Each point is reached from the start by the listed moves, each made once or not at all, plus a little noise. Say if it took an odd or an even number of moves. Then give how often each move was made.
(in the rows, 128 means zero)

Moves:
(1): [187 163 143]
(2): [158 135  95]
Start: [136 119 109]
Points:
[138 120 113] => even (0, 0)
[160 126  76] => odd (0, 1)

Moves:
(1): [134 142 183 136 129 127 141 134 117]
(2): [126 142 132 104 114 134 122 134 120]
(3): [ 99 117 146 108 133 133 138 140 134]
(4): [135 129 125 137 129 130 139 107 101]
(5): [144 131 122 116 157 142 128 104 125]
(6): [134  94 135 135 115 163 138 141 151]
(7): [132 129 111 120 123 133 159 125 146]
(8): [127 126 108 123 136 130 138 157 123]
(9): [110 157 127 173 133 144 123 124 150]
Start: [153 156 118 116 145 135 131 148 124]
Points:
[169 141 178 134 138 172 163 147 110] => odd (1, 0, 0, 1, 0, 1, 0, 0, 0)
[172 187 151  82 170 155 148 165  99] => even (1, 1, 0, 0, 1, 0, 0, 1, 0)
[188 136 140 107 168 189 194 172 148] => odd (1, 0, 0, 0, 1, 1, 1, 1, 0)
[144 212 175 154 143 158 147 126 105] => even (1, 1, 0, 1, 0, 0, 0, 0, 1)
[167 194  72 139 184 178 177 124 128] => odd (0, 0, 0, 1, 1, 0, 1, 1, 1)
[121 189 131 102 169 181 134 137 138] => even (0, 1, 1, 0, 1, 0, 0, 0, 1)
[168 188 138 137 158 216 195 148 132] => even (1, 1, 0, 1, 1, 1, 1, 1, 1)

Moves:
(1): [165 130 124 160 132 139  95 108 144 138 104 116 128 135 136 122 130 114
 116 128 145 125]
(2): [144 127 109 134 139 143 120 112 129 116 141 157 132 120 129 141 126 122
 110 128 108 149]
(3): [137 144 165 137 146 116 126 125 120 141 132 115 117 125 163 116 138 138
 126 127 100 120]
(4): [ 92 102 130 161 124 139 142 136 132 115 143 144 121 102 144 126 112 127
 123 118 117 149]
(5): [114 133 123 121 144 133 129 133 141 121 132 122 135 111 113 133 138 138
 127 129 131 127]
(6): [122 124 136 117 124 139 136 128 143 122 135 134 136 111 140 130 119 128
 115 124 119 119]
(7): [129 122 126 123 130 123 138 125 134 137 150 135 117 112 121 120 123 149
 131 115 138 137]
(8): [127 125 129 123 129 110 143 149 112 133 137 137 118 126 140 118 146 134
 123 144 122 119]
(9): [113 142 136 133 120 122 135 111 158 123 136 121 136 138 129 154 146 132
 123 127 127 118]
(10): [125 139 128 118 105 136 115 131 134 139 145 117 125 111 114 136 123 123
 127 132 133 131]
(11): [139 110 136 119 136 136 112 157 120 132 158 125 146 147 138 125 145 120
 133 100 154 149]
(12): [119 117 119 115 130 113 106 109 133 159 108 140 127 133 140 125 118 118
 119 140 125 137]
(13): [127 136 126 132 128 125 129 128 127 131 136 135 161 124 128 122 138 108
 136 132 135 143]
(14): [112 139 142 137 119 146 127 128 119 129 129 140 141 139 137 129 137 138
 118 124 133 131]
(15): [137 130 125 133  96 142 142 118 116 143 110  99 131 116 152 146 132 145
 125 117 132 143]
(16): [122 124 141 143 136 143 123 131 104 149 135 120 126 132 116 146 127 102
 125 136 138 107]
(17): [131 117 150 126 112 134 118 113 115 104 113 136 136 102 110 134 140 109
 115 134 131 143]
(18): [150 140 125 137 127 100 120 130 126 116 115 121 160 141 126 137 121 148
 119 109 134 133]
(19): [127 125 120 131 119 123 129 131 124 136 113 147 132  98 130 145 156 130
 156 120 122 111]
(20): [125 106 147 141 140 150 121 134 125 117 142 127 125 136 130 142 119 125
 142 148 139 132]
Start: [151 134 156 135 122 138 130 126 158 152 102 128 127 130 147 122 136 132
 139 109 128 123]
Points:
[145 156 221 249 130 148 100  94 166 170 101 107 160 144 200 156 149 136
  89  85 130 107] => odd (1, 0, 1, 1, 0, 0, 0, 0, 1, 0, 0, 0, 0, 1, 0, 1, 0, 1, 0, 0)
[212 133 223 179  96 193  69 132 136 146 113 130 195  54 216 184 214 151
 104  81 138 158] => even (1, 1, 1, 0, 1, 1, 0, 1, 0, 1, 1, 0, 0, 1, 1, 0, 1, 1, 1, 1)
[107 135 192 193  98 168 116 125 168  84 159 177 208  72 138 188 171 127
  97 124 127 192] => odd (0, 1, 0, 1, 1, 0, 0, 1, 1, 1, 0, 0, 1, 1, 0, 0, 1, 1, 0, 1)

Moves:
(1): [125 141 115 130 139 137 123 153 129 138 126 147 140 107 116 148 103 132
 126 120 140 119 128 132 154 141]
(2): [134 143 143 137 123 133 139 107 137 149 111 134 147 109 138 118 136 128
 155 127 134 145 144 138 146 128]
(3): [132 112 137 139 122 138 115 128 131 123 121 128 119 117 119 123 137 119
 121 121 122 142 135 131 128 125]
(4): [125 132 129 128 144 115 122 131 122 137 123 126 140 115 117 114 127 139
 113 124 120 118 135 125 114 117]
(5): [131 122 125 140 154 137 118 143 124 143 146 110 130 119 128 138 124 139
 153 118 136 140 151 125 124 125]
(6): [121 115 142 105 132 133 129 138 117 127 150 124 141 127 134 134 126 140
 117 114 112 138 140 121 123 139]
(7): [113 129 132 122 122 132 155 145 133 116 114 124 127 115 125 125 125 138
 134 122 129 131 132 123 140 127]
(8): [104 148 132 125 141 120 109 151 117 109 117 123 126 125 130 116 130 110
 135 143 124 139 117 142 132 121]
(9): [131 125 135 145 126 103 129 136 131 135 133 127 140 141 136 103 125 131
 134 105 116 133 113 131 140 118]
(10): [118 107 135 117 121 121 115 148 122 142 126 141 144 122 145 134 137 139
 123 127 122 112 124 132 142 129]
(11): [118 136 115 139 141 130 128 154 136 146 135 126 127 133 119 122 141 118
 126 140 113 141 131 115 121 132]
(12): [129 131 124 123 110 134 133 130 135 127 141 136 124 138 134 125 130 106
 145 119 125 117 147 132 121 120]
(13): [137 144 132 135 123 121 123 132 115 126 128 118 115 123 126 120 118 124
 138 129 139 127 134 133 144 136]
(14): [134 114 147 109 133 135 127 130 122 148 112 140 119 127 132 117 138 134
 119 118 132 134 134 126 128 126]
(15): [142 130 117 129 134 142 128 130 111 130 129 117 109 114 145 132 138 133
 124 119 122 123 122 135 131 123]
(16): [122 120 122 132 135 120 148 126 118 123 128 134 136 129 122 132 135 125
 131 135 115 127 138 141 121 115]
(17): [135 136 135 111 114 121 128 132 133 119 126 131 151 125 122 129 146 129
 146 113 135 152 113 127 123 135]
(18): [143 144 136 127 118 132 138 134 138 132 122 142 137 125 123 135 127 144
 130 143 133 135 117 131 112 121]
(19): [128 126 155 130 145 126 130 114 130 122 126 137 122 107 125 124 130 118
 157 127 134 141 110 123 114 131]
(20): [148 114 122 138 133 139 141 138 131 123 124 118 134 132 139 102 125 128
 137 121 127 118 123 122 139 125]
(21): [128 113 122 137 108 137 143 121 130 148 120 132 126 126 119 130 115 123
 129 128 124 140 138 129 124 124]
(22): [126 122 123 119 141 135 121 124 139 131 121 134 119 125 131 108 131 138
 137 141 122 124 135 140 126 127]
(23): [121 140 130 117 126 119 134 131 140 136 108  95 118 138 141 124 127 132
 118 120 124 123 140 147 129 146]
(24): [130 137 119 125 127 155 135 132 125 127 139 123 136 112 120 125 146 144
 105 140 144 126 127 163 117 125]
Start: [105 148 119 113 130 136 107 114 114 127 153 133 141 127 132 118 118 120
 107 127 114 138  98 140 130 120]
Points:
[118 147 112 109 197 143 134 159 124 158 153  90 144  97 146  59 162 118
 187 101  78 151 133 162  80 110] => odd (0, 0, 0, 1, 1, 0, 0, 0, 0, 0, 1, 1, 0, 0, 1, 1, 1, 0, 1, 1, 0, 1, 1, 0)
[109 187 158 115 174 141 152 151 118 184 171 135 215  59 132  97 120 157
 154  82 112 167 148 211 107 111] => even (1, 1, 0, 1, 1, 1, 0, 0, 1, 0, 0, 1, 0, 0, 0, 1, 0, 1, 1, 0, 0, 0, 1, 1)
[123 177 139 111 180 210 114 196  89 150 104 118 183   7 129  64 156 157
 140  77 145 192 131 187 168 102] => even (1, 1, 1, 1, 1, 0, 1, 1, 0, 0, 0, 0, 0, 1, 1, 0, 1, 0, 0, 1, 0, 0, 0, 1)
[116 147 142 135 174 124 159 142 149 151  88 103 167  63 148   8 175 130
 176  78  61 191 109 171 140 109] => odd (0, 1, 1, 1, 0, 0, 1, 0, 1, 0, 1, 0, 0, 0, 1, 1, 1, 0, 1, 1, 0, 1, 1, 0)
[144 205 131 131 175 170 128 130  97 160 115  95 150  32 147  71 118 146
 126 101 141 126 112 205 166 139] => odd (1, 1, 0, 1, 0, 0, 0, 0, 0, 0, 0, 0, 1, 0, 1, 0, 0, 0, 1, 1, 0, 0, 1, 1)
